Each row of a before or after table is a point. The points were changed in one or more steps. Then noise was added and the rows were shuffled. The steps act on columns, c1 being the first. Write out the steps. A step turns or swaps two columns, mirrors them in a line or flattens them onto one, adds a multiple of one to another, or multiplies or shifts one. Angles are multiples of 10 degrees, from the lower column toward the higher: turns from -170 to 170, lines from 10 to 170 but not 90. Use the fewest steps. Two steps may share a column if one is a turn and the other turns, adds or multiplies; they go together, in the order done. Otherwise the lowest column goes first.
(in the rows, 128 means zero)

Before:
[[124 129]
 [152 123]
 [121 107]
 [121  89]
 [ 93  79]
 [117 122]
 [ 73  89]
 [155  35]
 [139 154]
 [117 157]
 [127  79]
 [156 103]
 [ 85 109]
 [122 106]]
After:
[[124 128]
 [137 155]
 [125 108]
 [147 104]
 [ 88  88]
 [ 99 110]
 [122  88]
 [120 155]
 [129  75]
 [148  33]
 [103  74]
 [147 121]
 [120 123]
 [124 109]]
Steps: multiply c1 by 0.7

Before:
[[135 109 131 146]
 [157 153 140  58]
 [153 107 135 139]
 [ 88 125 102 133]
 [ 82 137  92 138]
 [107 116 127 141]
 [ 96 188 138  95]
 [123 115  88 137]
 [ 93 109 142  90]
 [111 119 134 147]
 [ 88  99 110 128]]
After, 11 rows:
[[ 47 118  69 138]
 [129 118 150 147]
 [138 109 126 146]
 [132 109 177  89]
 [165 155 127  56]
 [ 29 135 108 139]
 [ 50 126 117 136]
 [ 66 101 130 130]
 [111 117 144 139]
 [157 108 119 139]
 [126 188 168  96]]
Steps: multiply c3 by 2.5; turn c1 and c3 by -50 degrees

Before (12 x 9):
[[129 115  77 164 104 155 180 165  65]
 [156 124  84 112 116 137 118 178 157]
 [117 115 114 153  92 102 160 132 135]
 [ 97 151  75 145  78 129 145 156  90]
 [ 53  56 140 185 148 161 114 162 168]
 [137 154 171 130 114  57 139 146  75]
 [142 131 158 106 141 111 158 105 141]
 [154  91 150 137 123 147 139 106  89]
 [149 110 126 124 145  89 107  95 114]
 [109 118  87  99 182 118 119 197 129]
 [153 151 118  78  94 114 121 113 125]
 [ 78  61 122 115  85 114 203 199 116]]
After (12 x 9):
[[152 127  82 147 139 136  95 154 157]
 [140 146 156 146 123 111 157 105 141]
 [156 158 113 167 172 114 131 124 124]
 [126  89  79 104 144 156 143 117  61]
 [ 75  69 118 181 143 113 135 121 121]
 [ 92 123  75 114 183 130 128 130  83]
 [155  89 153 137 122 149 142 110  86]
 [137 144 165 117 148  56 125 131  75]
 [ 56  49 142 108  87 160 102 148 168]
 [108 149  84 148  72 119  89 160 132]
 [116  98 112 118 158  99 147 111 132]
 [148 119 126 134 106  92 134 126 119]]
Steps: turn c2 and c5 by 160 degrees; turn c2 and c4 by 150 degrees; flatten c7 and c8 onto the line at 140 degrees

Before (13 x 14):
[[110 135  92 142 119 101 108 103 150 134 115 127 140 125]
 [132  78 112 175 128  91 119 139 156 119 130 119  98 144]
 [107 101 111 128 149 133 168 104 154 150 129 131 149 138]
 [122 123  92 147 134 135 187 129 156 113 129 141 127 112]
 [145 149 111 156 159 134 117 123 150 134 130 114 134 140]
 [118 146  96 126 132 137 110 150 139 154 112 135 148 146]
 [135 128 113 117 137 133 101 136 145 111 118 124 133 102]
 [105 147 182 154 127 126 137 135  93 126 130 150 121 137]
 [107  98 134 175 134  52 111 132 132 154  56 112 149 137]
 [137 132 100 133 122 145 116 124 149  85 111 111 127 150]
 [ 86 142  97 128 174 128 141 125 157 150 118 116 118 145]
 [101 130 121 155 124 147 115 133  97 145 121 110 143 105]
 [128 142 124 123 122 124 107 134   7 144 129 123 146  91]]
After (13 x 14):
[[124 131 100 132 125 144 118 136 109 171 110 150 128 148]
 [122 146  95 127 130 136 110 104 135 119 159 141 137 144]
 [144 129 119 156 128 146 115 106 109 120 145  98 134 103]
 [160 138  93 140 128 103 108 135 128 133 143 151 133 124]
 [139 149 184 155 130 126 137 109 151 128 126  93 124 139]
 [142  97 134 175 129  51 112 110 111 153 198 132 137 139]
 [125 141 126 122 128 126 105 125 121 116 136   6 134  89]
 [117  78 113 173 129  91 119 122 122 136 122 154 116 145]
 [164 141  95 128 146 131 140 103 118 119 149 157 122 141]
 [157 103 113 126 133 134 170 131 132 111 142 152 140 139]
 [131 122  91 146 131 134 188 120 141 138 119 159 128 113]
 [119 149 110 157 140 130 121 142 114 123 130 150 128 138]
 [117 126 113 119 130 129 100 128 123 147 125 143 131 100]]
Steps: turn c1 and c8 by 140 degrees; multiply c5 by 0.4; swap c9 and c12; turn c10 and c11 by 140 degrees; multiply c13 by 0.4
